Each row is a point. To make a cloud, some directions were put in groups of two or more. Within a group, all points are equally far from the middle, so they leave a hole (a ring in 2 directions, a hollow ball in 3). The other directions are filled evenly. Then the cloud was stretched, turned, moved and blurred a little. How many holes are there, and how many directions does each take, smallest first?

Cloud, 20 rows:
[[ 43 -14  86]
 [-38 -62 -37]
 [-60   1 -39]
 [-33 -66 -33]
 [ 47  11 -43]
 [ -2  53  13]
 [ 48  10  12]
 [  5 -83 -16]
 [ 43 -43  54]
 [-59  53  32]
 [  5  53  28]
 [-76  -8  67]
 [ 55 -10  18]
 [ 28  34   6]
 [-13 -79 -27]
 [ 57 -54   0]
 [ 61 -24   0]
 [ 45  -9  81]
 [ 33 -56  49]
 [-59  15 -32]]
Holes: 1 (2)

Cloud, 32 rows:
[[ 19  48 -41 -41]
 [ 38  28 -47 -41]
 [-58  32 -23  77]
 [ 45  37 -40  10]
 [-96  -2  51  13]
 [-46 -39 -51 -15]
 [ 22 -25  31 -62]
 [ 29  26  47  -8]
 [-16  55  15 -72]
 [ 24  11  33 -72]
 [-26 -47   5 -67]
 [-89   7 -41  12]
 [-81 -37  38 -13]
 [ 10  41 -13 -80]
 [  3 -43  24 -66]
 [ 14 -26 -37 -72]
 [-33 -54  30 -38]
 [-54  34  39  74]
 [ 24  -7  27 -77]
 [ 21 -20 -40 -72]
 [-43 -38 -23  79]
 [  4  58 -23  48]
 [-79  38 -36  14]
 [  7  55 -33 -48]
 [ -8 -60  29  27]
 [-33  51 -19  68]
 [-39 -42  -2  81]
 [-10  55  -6  67]
 [ 40 -19  39 -27]
 [-80 -16  48  51]
 [ 29 -51 -17  48]
 [-16  52  37 -61]]
Holes: 2 (2, 2)

Cloud:
[[  12   17   43  -42   63  -80]
 [  40   21   56   68   33   17]
 [ -69  -16   68   38   -3  -45]
 [ -70   68  -22  -50   33   -2]
 [  -5   75  -11  -16  -42   31]
 [  26   30    8  -54  -78  -43]
 [ -63   15  -17   -9  -91  -46]
 [ -83   42   20   -5   57   44]
 [  13  -39  -31   87  -12    0]
 [ -16   22   14   80   38   56]
 [ -27   -1  -29   31   89  -25]
 [ -11   73   51   17  -38  -26]
 [ -59   28   21   27   41   70]
 [ -64   59   79  -18   53    6]
 [ -10   24  -44   81  -45   16]
 [ -29   -2  -49  -53  -57  -77]
 [  11   60  -74  -18   20  -49]
 [  -2  -39  -14   93  -24    7]
 [ -58  -20   82   42    6  -39]
 [ -16   47  -24   19  -35   65]
 [   7   40   53    5   72  -84]
 [ -15  -15  -38   22   80  -13]
 [   0  -39   28    3   37  -89]
 [ -38   89   31  -29  -14  -14]
 [ -65   27   25   38   48   64]
 [ -15  -31   74   24  -41   17]
 [  32  -57  -58   10  -19   -8]
 [ -50   25   45  -37  -54  -59]
 [  -1  -28   20  -17   28  -99]
 [  -1  -17    3  -26    7 -110]
 [ -32  -43   10   26  -63   30]
 [ -67  -31   62   20  -16   -8]
 [ -26   75   34  -53  -23  -31]
 [ -48   -2   24  -58  -30  -63]
 [  55   22   -3  -52  -61  -45]
 [  44   10  -15   -3   68   23]
 [   8   50   -5   74   -6   35]
 [ -60   45  -35   57   -9  -42]
 [ -43   38   52  -47  -38  -55]
 [ -32   68   71   19   -5  -52]
 [  71   44   -1   26    4  -41]
 [  16   35   58   63   13   41]
 [ -48   13  -25  -25  -99  -48]
 [  17   15  -17  -26   54   43]
 [ -53    4  -38  -35   51   12]
 [  19   59   27   59  -15   18]
 [  -1  -23   44  -51   32  -57]
 [  66   -6   34    0   57   -8]
 [   1   69  -34  -48   48  -51]
 [   6  -23   25   65  -92  -11]]
Holes: 3 (2, 2, 2)
